Every row gives one point. Each copy is the shape, with its points in the same order, stretched, turned, moved and blurred by noise. Is it also mirrored, or only turned?

Shape (7 x 2):
+0.07,-0.01
+0.67,-0.10
+0.12,+0.18
-0.05,-0.08
-0.24,-0.55
-0.18,+0.24
+0.37,-0.06
Copy 1 (7 x 2):
-0.02,+0.07
+0.41,+0.49
+0.13,-0.04
-0.10,+0.07
-0.68,+0.21
+0.00,-0.30
+0.27,+0.31
Copy 1 is: mirrored
Copy 2:
+0.09,-0.12
+0.59,-0.29
+0.17,+0.06
-0.02,-0.19
-0.25,-0.62
-0.09,+0.16
+0.35,-0.22
Copy 2 is: only turned
Copy 3 (7 x 2):
+0.08,+0.04
+0.70,+0.10
+0.03,+0.18
-0.04,-0.11
-0.05,-0.49
-0.19,+0.18
+0.36,+0.03
Copy 3 is: only turned

Shape, 6 rows:
-0.33,+0.25,+0.25
-0.08,-0.27,-0.05
+0.19,+0.35,+0.10
+0.35,+0.59,-0.05
-0.01,-0.07,-0.12
-0.05,+0.02,+0.23
Copy 1, 6 rows:
+0.39,-0.15,-0.01
-0.17,-0.16,+0.14
+0.23,+0.48,+0.15
+0.20,+0.83,+0.07
-0.14,+0.15,+0.13
+0.28,-0.03,+0.19
Copy 1 is: mirrored
Copy 2:
+0.27,+0.02,-0.37
-0.28,-0.12,+0.09
+0.61,+0.18,-0.10
+0.97,+0.21,-0.07
+0.01,-0.13,+0.05
+0.06,+0.11,-0.13
Copy 2 is: only turned
Copy 3 (6 x 3):
+0.03,-0.19,+0.36
+0.21,-0.04,-0.19
-0.35,+0.11,+0.30
-0.52,+0.36,+0.38
+0.14,+0.14,-0.07
-0.07,-0.16,+0.07
Copy 3 is: mirrored
Copy 4, 6 rows:
+0.26,+0.32,-0.38
-0.41,-0.22,+0.00
+0.47,+0.00,+0.27
+0.83,+0.10,+0.54
-0.12,-0.07,+0.17
+0.06,-0.09,-0.18
Copy 4 is: mirrored

Shape (10 x 6):
-0.04,-0.20,+0.24,-0.62,+0.09,+0.37
-0.07,+0.04,+0.13,+0.34,-0.13,-0.07
-0.13,+0.30,+0.00,-0.10,+0.39,+0.22
-0.07,-0.22,-0.03,-0.41,+0.19,+0.34
-0.57,-0.05,-0.36,-0.01,+0.47,-0.04
-0.07,-0.04,+0.04,+0.01,-0.24,-0.02
-0.08,+0.59,-0.14,-0.06,-0.31,+0.13
+0.31,+0.49,-0.12,+0.07,-0.27,-0.17
-0.21,-0.11,+0.14,-0.70,+0.27,-0.25
-0.11,-0.38,-0.25,-0.16,+0.14,-0.15
Copy 1:
-0.05,+0.28,+0.42,-0.32,-0.73,+0.09
-0.07,+0.10,-0.44,+0.05,+0.08,-0.27
+0.35,+0.25,+0.16,-0.33,+0.14,-0.13
+0.03,+0.20,+0.24,-0.24,-0.43,+0.33
-0.10,+0.38,+0.02,-0.31,+0.64,+0.49
-0.27,-0.02,-0.29,-0.09,-0.21,-0.18
-0.05,-0.19,-0.40,-0.53,-0.12,-0.65
+0.00,-0.58,-0.29,-0.05,-0.07,-0.71
-0.47,+0.16,+0.75,-0.14,-0.11,+0.02
-0.33,-0.07,+0.05,+0.08,+0.04,+0.49
Copy 1 is: only turned
Copy 2:
-0.01,-0.13,-0.29,-0.58,+0.07,+0.29
+0.30,+0.31,+0.04,-0.02,+0.13,-0.21
+0.26,-0.37,-0.16,-0.05,+0.22,+0.14
-0.04,-0.17,-0.28,-0.25,+0.13,+0.44
+0.08,-0.35,-0.48,+0.38,+0.07,+0.40
+0.01,+0.15,+0.04,-0.13,+0.04,-0.07
-0.20,-0.37,+0.25,-0.07,+0.20,-0.18
+0.06,-0.21,+0.50,-0.03,-0.03,-0.18
+0.11,-0.35,-0.36,-0.26,-0.42,+0.32
-0.02,-0.01,-0.19,+0.08,-0.19,+0.43
Copy 2 is: mirrored
Copy 3 (10 x 6):
-0.26,+0.10,-0.16,-0.12,-0.59,-0.65
+0.05,-0.03,+0.21,-0.04,+0.40,+0.16
-0.18,-0.21,-0.36,-0.49,-0.02,-0.17
-0.14,-0.04,-0.28,+0.00,-0.50,-0.58
-0.56,-0.13,-0.36,+0.07,+0.03,+0.05
+0.00,+0.08,+0.19,+0.04,-0.08,+0.10
+0.17,+0.27,-0.04,-0.42,-0.30,+0.48
+0.32,-0.04,+0.22,-0.32,-0.09,+0.52
-0.83,-0.21,+0.13,-0.04,-0.45,-0.17
-0.25,-0.20,-0.01,+0.41,-0.21,-0.12
Copy 3 is: mirrored
